Rows are points. Each table stands for the endless flat space through its points: a line for two points, a plane for three, and so on. Write the one point that lies in both, or say that there is none.

First (2 x 3):
[[ -3 -27  28]
 [-38 -22   3]]
Second (2 x 3):
[[-25 -27  20]
 [-35 -32 -10]]
They share: no point

First (3 x 6):
[[  1   5  10  12  22  -9]
 [ 31   9  32  25   4 -32]
 [ 13   1  18   8  16 -13]]
Second (3 x 6):
[[ 22   4  20   8  13 -22]
 [ 20   6  30  15  13 -18]
 [ 22   0  18  11   9 -22]]
They share: [ 21   3  24  13  11 -20]

First (2 x 11):
[[-25 -16 -17  15 -22  20 -19  22  26   4  14]
 [ -1 -36 -45   7 -10  40 -39  38  22  -8 -14]]
Second (3 x 11):
[[-40 -33 -21  19   6  11 -29  40  32  19   8]
 [-10 -33 -25 -25 -14  16 -48  35  39  -8  21]
 [-16 -10 -38  16 -33  38 -12  13  10   2   0]]
They share: no point

First (3 x 14):
[[ 30 -25 -39  31 -25 -18  -6   9 -11 -12  18 -32 -22  -7]
 [  6  -1   0   7  17  -3 -24  48 -26 -33  15  -2 -10 -46]
 [ 14  -9 -46  31 -27 -33   4  10 -36 -15  37 -30 -10  -8]]
Second (4 x 14):
[[ 13   2 -48  27  -7 -20   0  13 -26  -5  17 -32  -4 -16]
 [ 11  -5 -34  21  -8 -20  -4  23 -25 -16  24 -24  -9 -21]
 [ 15 -19 -39  10 -19 -12 -21  30 -41 -60  39 -44 -22 -19]
 [  7   0 -41  20  -6 -22   1  22 -24 -11  24 -28  -5 -20]]
They share: [ 15 -10 -27  22 -10 -18  -9  24 -26 -21  24 -20 -13 -22]

First (3 x 24):
[[ -7  39   4  14 -23  11   2   4 -12   9  -3  31   1  -5 -12  -1 -28  10
  -39  24  -9  -6 -17  -6]
 [  0  36   3  14 -21  15   3   2  -7   8   0  26   5   0 -20   0 -19  13
  -30  20 -11  -3 -12  -4]
 [-13  37   2  12 -18   6  -3   8 -17   4  -7  34  -2  -5  -7  -5 -30  10
  -45  27 -10  -3 -19  -8]]
Second (4 x 24):
[[ -7  33  23  -1  12  16  -2   7 -10   6  20   2  -4  18 -29 -11   5   1
  -26  19 -17  -6  -5   6]
 [ 18   7 -26  28 -36  -8 -34 -10 -23 -22 -32  35   7   9 -28  -3 -18  41
  -17  28 -25  26  10   0]
 [-21  56 -12   7 -15  29   3  37  -4 -16  -6  31   2  -7 -57  10  28  11
  -23  27   7   1  -7 -10]
 [-11  47  -3  -4  14  44  40  31  25  12  16  30  24   0 -17  -4   1   9
  -33  -1  -4   3 -35 -26]]
They share: [  2  26  -3  10  -7  13  -5   6  -7  -4  -2  22   7  10 -26  -6  -5  19
 -24  18 -17   9  -6  -4]

First (5 x 24):
[[-12   1  19 -55  30 -41  25  -7   4  19 -44 -48   5 -14 -29   7  14 -14
    9   5  21 -11 -33  -6]
 [-32 -25   6 -29   3 -41  -3  -9 -36  49 -42 -23   3 -31 -37  -6  -5   0
   -1   6  39 -11 -26  -6]
 [-27  -6  23 -22  22 -20  12 -14  15  17 -17 -29 -21 -14  10  12  -3 -22
   39  29  -1  37 -14 -24]
 [-29  -3   6  34  12 -12 -14 -22   2  31 -26 -17 -33 -40  -3   2  -8 -30
   35  31   6  52  -1 -26]
 [-20   3  21 -12  29 -20  13 -16  21  17 -23 -34 -21 -17  -1  11   3 -30
   38  26   2  36 -16 -21]]
Second (3 x 24):
[[-30 -23   3   1  -2 -15  -8  -2 -17   4 -39 -21 -38 -15  -1  -9  12 -12
    6  29  21  33   1 -29]
 [-18 -41  -9 -14  19   6 -14   1 -11  -2 -21 -33 -32 -18 -13 -12  18   9
    0  23  36  51   1 -17]
 [-12 -11  15 -44  55 -12  10 -23  25  40   3 -45  10 -36 -19  18 -12  -3
   42  11  12  39 -29   1]]
They share: [-27  -8  15 -14  16 -24   4 -14   1  25 -27 -27 -17 -24  -4   6  -3 -18
  27  23   9  27 -14 -20]

First (2 x 24):
[[ 27  14  28 -10 -10  -6   2   5 -15  19  -5 -15   4  -7  21 -29  21   2
  -24 -12  25   7  13 -23]
 [ 19  18   4 -26 -34  -2   6  -3 -27   7 -21  -3  12 -11  21  -9  37 -10
   -4 -20  33   7  21 -31]]
Second (3 x 24):
[[ 28  30  34  13 -40 -32  -6 -21  12  19 -27 -45  24  13  12 -39  34 -13
  -16  13  21  13   3 -34]
 [ 23   5  17 -23 -12   1   3   4 -17   2   0  -8   0 -10  21 -29  10 -11
   -6 -11  28  -6  11 -25]
 [ 24  10  20 -17 -16  -4   2   1 -14   7  -5 -13   4  -7  20 -29  16  -9
  -10  -9  27  -1  11 -26]]
They share: [ 25  15  22 -14 -16  -5   3   3 -18  16  -9 -12   6  -8  21 -24  25  -1
 -19 -14  27   7  15 -25]

First (4 x 24):
[[-20  -7 -12 -12 -36 -51  14  -9 -11  41 -40 -16 -14  46 -12 -19   4   5
  -40 -28   1 -25  30  20]
 [-26  28   7   3 -17 -19   1 -32 -11  12 -23   0   6  45  11 -22  -6 -13
  -41 -10  -5 -56  -1  41]
 [-13  32 -23  13 -17  -5  -6  26  42   7   0  -8 -18   9 -34 -17  -7 -24
   -6 -22 -15  -9  34  -1]
 [-13 -12 -15 -17 -39 -55  10  -8  -6  39 -44 -18 -14  43 -18 -23   9   6
  -38 -34   3 -23  32  23]]
Second (3 x 24):
[[-17  22 -11  12 -20 -25 -29   7   4  21 -20 -30  -9  36 -16 -16  -6 -22
    1 -52 -20 -17  20  26]
 [  1  24 -30   0 -27 -39  -4  -3  14   5 -28  -5  -7  36 -23 -23 -17 -22
  -19 -24 -13 -25  16   4]
 [-23  15 -11  -3 -24 -14  26   4  26  20 -11   6 -16  17 -20 -20   4  -3
  -43   2   3 -27  34   8]]
They share: [-17  19 -14   3 -23 -22   1   4  16  18 -17  -9 -12  27 -19 -19  -3 -13
 -23 -22  -8 -23  26  14]

First (6 x 24):
[[-12 -22 -19  33  13 -10   9 -40  11  -7 -19   0  58  -9 -13 -35 -31   6
   -3  24  45 -44   0 -12]
 [ 18   9 -12   9  -1  15  15  35  19  28  25   2  17   5 -20 -15  -3 -43
   -6   1   8  -6   7   5]
 [ 12 -27 -28  29  14  14  18  11  -7  18  -7 -43   7  -9   3 -28 -26  -2
   40   0   2 -46   9   4]
 [ -2 -13 -25  17   3   3  17  -8  17   9 -13 -16  30 -15  -1 -13 -28   3
   13   6  16 -39   9   6]
 [ 20  32 -50 -20 -26   5  46  33  43  22  14   5   0 -29  14  29 -24  -2
   -2  -9 -15  -4  12  39]
 [-22 -16   2  27   3   8  -5 -21  25   6 -21   0  57   3 -20 -21 -16  -8
   -8  17  37 -35  14  -7]]
Second (4 x 24):
[[ 16  10 -38  14 -26  32   2  42   6   0   9  19   1   6  -9  -3   6  -4
  -21   3  -4 -11   9 -14]
 [  1   0 -13  29   4   7  42  -3  11  25  -6 -16  26  -9  -9 -38 -29  -4
   34  18  26  -1  24  31]
 [  0   4 -18  20   4   6  51  -7  16  19 -13 -18  22 -10 -14 -49 -26  -5
   41  17  25   1  35  33]
 [ 13   6 -13  32 -22  31  13  37 -10  19  10  14   7  -7 -14 -17  -9   0
   10   9  14  14  12  -1]]
They share: [  7   2 -27  23  -6  15  21  14  13  14   2  -3  19   1  -4 -16 -15  -5
   2  12  11 -15  12  12]

First (2 x 24):
[[  9   2 -21  19  -3  -1   2  12   9  17   6   2  -3 -20 -32  19 -10   8
   16 -12  11 -10  17 -17]
 [ 21  18  -1  -1  25  -1  30 -12  -3   9   2   2   1 -36 -12  27   6   8
   12 -32  23  -6   5   7]]
Second (6 x 24):
[[ 11  -6 -45  22  -3 -23  -5   9  33   1  24  12 -26 -39 -40  43   3   7
   17 -20  58 -21   1  -8]
 [ 20   2 -20  26  13 -18   4  23   4  -3   1 -16 -44 -44  -4  13 -53  12
   31 -53  28 -17  11   7]
 [-16 -14   8   1  12  12  20  13 -19  19   7 -11  15 -35 -27  -3 -14  17
   28 -23 -33 -11  25 -16]
 [ 19   4 -14   6   0  24   4 -29   3  -7  19   3  27 -14 -36   9   6  21
   15   5 -11   3  -8 -13]
 [-34 -16 -21   8  20 -19  10  28 -15  13  20  23 -14 -55 -56  27  -7 -17
   35 -22  10  -9  32 -33]
 [ 15  10 -11  17   0  -9  27   3  24  49 -12  -1  -5  -8 -19  31   8  12
  -16 -12  25 -27  27  -1]]
They share: no point

First (6 x 24):
[[-31 -57   8  39  23  11  31  24   5  -6  -6  14 -22  10  55  -6  -7  29
    5   9  41  53 -11 -19]
 [  7 -51  24  -7  12   5  29  44  11 -30   4  28 -45  16  42 -21 -12  19
   -7 -29  16   1  31 -36]
 [-31   4  22  28  18   1   6   4   1  15 -46   7  -8 -21  33  15  14  34
  -11   9  64  50 -53 -43]
 [-27 -15  16  37  39 -16  44   5  -6  16 -22  20 -45  19  61 -25   2  -5
  -29 -10  71  33  -5 -17]
 [ 31 -33  32 -31   9  11  22  51  14 -48  -8  45 -42   4  37 -26   0  33
   -1 -59   0 -16  10 -65]
 [-67 -24  10  26 -16   4  -6  10 -25  27 -32 -27  -1 -17  -1  21  13   0
  -35  60  29  25   8   4]]
Second (3 x 24):
[[-45 -15  10   7  11  16  20  12  -5  -6 -33  -4 -13   1  13  -6  23  16
  -29   1  15  20   8 -30]
 [-48 -10   7  12  15  18  23   8  -1  -7 -37 -11  -9   4   6  -6  29  18
  -32  -2  15  21  14 -33]
 [-60  -2  11  -2  27  20  23  12  -3  -1 -33 -15  -3  14  10   4  31  20
  -28  -8   7  27   2 -27]]
They share: no point
